Each row is a point. Two turns around zero, p and q, are shown by what they do to some points. Write where each new point lands after one turn and then the other. Backwards means that the second turn is done in reverse. Each puzzle has new turns, and all numbers are rounded.
(in the rows, 128 means zero)

Turn p:
[ 95 100] => [ 87 143]
[180 121] => [148  80]
[134 146] => [147 132]
[104 146] => [132 158]
Turn q:
[104  91] => [171 120]
[172 137] => [103 165]
[106 119] => [145 111]
[131 164] => [ 94 117]
Where do these land?
p, then q: [128 158] => [104 146]
p, then q: [113  94] => [146  95]
p, then q: [149 157] => [118 162]
q, then p: [87 97] => [127  77]
q, then p: [163 135] => [144 160]

Turn p:
[152 182  98] => [173  96  91]
[105  89 136] => [101 161 145]
[131  93 144] => [ 92 135 141]
[101 121 171] => [124 135 179]
[126 126  94] => [134 144  99]
[154 157 124] => [144  96 113]
Turn q:
[141 133 144] => [141 112 134]
[ 92 120 145] => [132 158 155]
[147  84 124] => [ 90 105 145]
[152 155 143] => [158 105 118]
[ 82 144  64] => [104 189  81]
[154 132 147] => [142  99 134]
Where do these land?
q, then p backwards: [ 79 165 149] => [ 69 145 107]
q, then p: [166 110  99] => [117 178 123]
q, then p: [138  95  94] => [144 172 140]
q, then p backwards: [152 147 161] => [133 171 139]
p, then q: [104 152 135] => [142  96 131]
p, then q: [129  97 132] => [140 157 131]

Turn p:
[125 158 157 115  76 144] => [ 92 136 130 183 123 151]
[121  84 100 113 148 121] => [148 141 117  78 121 140]
[123 106  72 142 139 160] => [184 113 112 112 100 145]
[161 158 155 104 141 107] => [ 92 143 155 134 119  89]
[154 143 147 135 114  87] => [ 88 127 112 135 135  93]
[109  77 133 169 172 157] => [164  79 146  83 155 153]
[102 171 132 119 106 120] => [127 156 124 174 143 124]
Turn q:
[151 110 100  58 139  54] => [ 56  79 128  71 103 103]
[125 132 129 175 102 140] => [166 156 141 144 108 131]
[164 132 122  66 120 109] => [ 69  93 145 113 120 146]
[109 162 145 142 138 126] => [145 154 118 108 146 146]
[113 108 159 148 126 145] => [145 149 141 149 152 109]
[ 96 128 114 146 120 171] => [146 151  98 169 127 132]
[138 125 127 161 152 151] => [170 114 124 141 139 130]
Where do these land?
q, then p: [162 172  95 138 137 159] => [137  89 131 126  82 168]
q, then p: [101 159 102 130 119 145] => [158 124 115 157  99 130]
p, then q: [154 104 182 143 171 129] => [ 90 135 133 123 180  84]
q, then p backwards: [132 158 111 145 102  71] => [157  90 103  83 149 136]
p, then q: [125 109 120 123 162 106] => [ 95 110 128 107 138 138]
p, then q backwards: [103 109 139  86 123 116] => [107 165 154 119 108 120]
p, then q: [119  86 146 131  81 170] => [136 134 107 202 138 127]

Turn p:
[104 110 110 117 149 133 145  93] => [ 87 119 143 111 154 131 147 129]
[116 135 170 132 129 130 114 143] => [138 120 152 148 102 126 110 143]
[113 160 162 130  99 121 117 152] => [147 140 144 152  79 117 121 120]
[ 97 113 100 134 141 123 138 167] => [ 94 147  98 150 129 112 134 154]
[142 151 134 119 150  84 129 136] => [151 169 145 146 145 144 130 134]
[117  94 102 148  89 163 143 120] => [106  93  90  97 109 109 150 124]
[169 134 104 136 115 108  88 130] => [174 146 109 112 150 105 112 115]
[141 153 136 103 153 146 134 105] => [121 120 150 135 148 159 115  99]
[141 101 125 116 119 138 135 127] => [122 121 113 101 125 140 120 135]
[141 130 136 146 136 133 137 106] => [141 106 136 127 140 138 143 126]
Turn q:
[110 126 135 131 137  91 124 113] => [113 130 139 135 131 112  91 133]
[115 134 158 131 132 160 153 156] => [105 121 143 119 128 167 157 143]
[ 89 155  88 122 137 109 133 136] => [126 170 114 121 138 152  87 119]
[169 127 133 105 119 121 129 117] => [132 114 120 132  94 105 140 109]
[156 125 112 136 120 115 143 150] => [109 135  99 120 129 113 145 113]
[129 103 149 125 149 134 111 124] => [135  94 146 114 134 121 124 137]
[103 163 136 127 114 146  70 109] => [178 163 173 127 122 126 122 146]
[155  95 115 128  88 150 129 119] => [152 112  92 148 123 112 161 143]
[125 124 127 147 155 126 161 128] => [100 114 127 136 152 144 124 110]
Where do these land?
p, then q backwards: [205 136 132 108 127 129 129 140] => [ 97 131  70 101 150 157 121 123]
p, then q backwards: [115 117 137 133 129 142 141  99] => [138 118 157 130 146 138 134 139]
q, then p: [143 162 138 119 139 124 132 130] => [129 119 155 117 109 130 140 110]
q, then p: [101 124 116 225 140 124 135 134] => [107 125 160 202 179 140 130 157]
p, then q: [104 120 130 117 118 150 111 141] => [136 143 127 127 129 113 108 157]
p, then q: [106 122 132 112 103 119 140 130] => [123 149 125 141 105 140 127 146]
q, then p: [110 118 132 113 149 120 139 134] => [112 120 130 119 125 111 103 130]
p, then q backwards: [123 132 102 114 129 133 139 115] => [139 137 120 143 141 124 144 146]
q, then p backwards: [145 123 132 111 118 112  85 131] => [123 115 135 140  94 114  95 126]

Turn p:
[113 160 116 151 110 157 129 149 145] => [128 129 129 117 115 104 165 169 129]
[116 117 106 147  83 127 101 140  80] => [ 66 128 109 145 124 109 157 112 147]
[159 158 147 102 180  89 114 155 160] => [144 137 159  90 103 138  56 148 124]
[143  97 124 160  78 157 170 131  89] => [127 101 102 126 138  93 186  77 139]
[146 115 124 152 131 104 129  95 193] => [172 160 182 144 112 147 137 117 134]
[104 131 187  98 163 100 131 127 159] => [163  99 140 132 130 171  75 155 149]
[150 154 107 121  76 145 111  99  92] => [ 75 139 126 100 147 142 176 111 116]
[137 117 124 168 121 165 111 112  92] => [ 99 105 136 151 135 104 162 111  96]
[121 114 139  71 174 131 118 150 173] => [166 137 103 128  96 163  75 155 108]
[121 108 103 146 104 122 143 122  99] => [114 138 113 144 145 106 150 100 144]
[ 99 137 130  93 188 111 152 129 126] => [155 134 108 131 163 130  68 154 123]
Turn q:
[152  72 160 126 124 164 137 152 108] => [188 149 177 143 112 133 130 119 118]
[ 85 141 104 116 129 167 126 119  94] => [146 111 108 138 139 165 100 173 134]
[127  74  98  97 134 105 142  96 140] => [147 168 109 147 178 112 161 130 140]
[127 118 110 107 138 118 134 101 172] => [109 152 114 140 152 116 143 121 166]
[161 106 121 163  74 128 127 114 156] => [150 112 113 137 124 124 145  55 137]
[134 149 107 131 156 119 160 142 132] => [ 88 149 130 141 137 141 116 128 108]
[113 152 121 101 109 100 149 138 120] => [110 143  91 125 108 135 145 147 110]
[143 142 138  76  79 160  75 122 156] => [160 124  93 130  76  91 109 128 188]
[160 126 155 158 154 119 128 141  74] => [141 127 168  94 132 123 107 123  72]
[121 163 156 170 159  95  72 187 108] => [ 91  65 171 110 101  86 117 152  82]
[ 85 164 138 161 152 133 159  96 148] => [ 79 111 136 103 150 182 135 133 151]
Where do these land?
q, then p: [150 146 107 110 109 110  92 104 117] => [109 184 128 131 125 134 105 115 132]
p, then q: [111  96 150 155 135 100 124 129  97] => [125  97 149 122 162 118 157 109 148]
q, then p: [120 164 122 135 126  87 145 113 170] => [150 155 100 155 164 134 137 160 146]
p, then q: [105 149 165  93 125 133 130 142 153] => [149 137 140 179 103 114 112 125 138]
q, then p backwards: [108 166  97 102 116 127 164 109 154] => [ 94 116 107  82  95 118 106 135 109]
p, then q: [170  56 116 101 135 158 186 159 140] => [155 156  57 113 172 104  95  76 117]
q, then p: [132 135  84  80 163 150 158 173 130] => [ 85 114 159 131 114  78 145 180 142]
p, then q: [170 135 149 116 156 156 102 162 138] => [189 122 100 124 107 111 137 145 110]
p, then q: [126 111 122 170  95 137  69 139 101] => [129  94 119 124 133 179 188 131 124]
q, then p backwards: [129 165 116 149 100 135 122 122  98] => [142 116 156  88 143 146 128 145 114]
q, then p backwards: [158 113 152 139 147 107 142 102 114] => [168 153 107 128 129 121 150 105 126]
q, then p: [ 59 100 157 185 130 136 102  82 125] => [207 102  91 142 101 140  98  93  94]
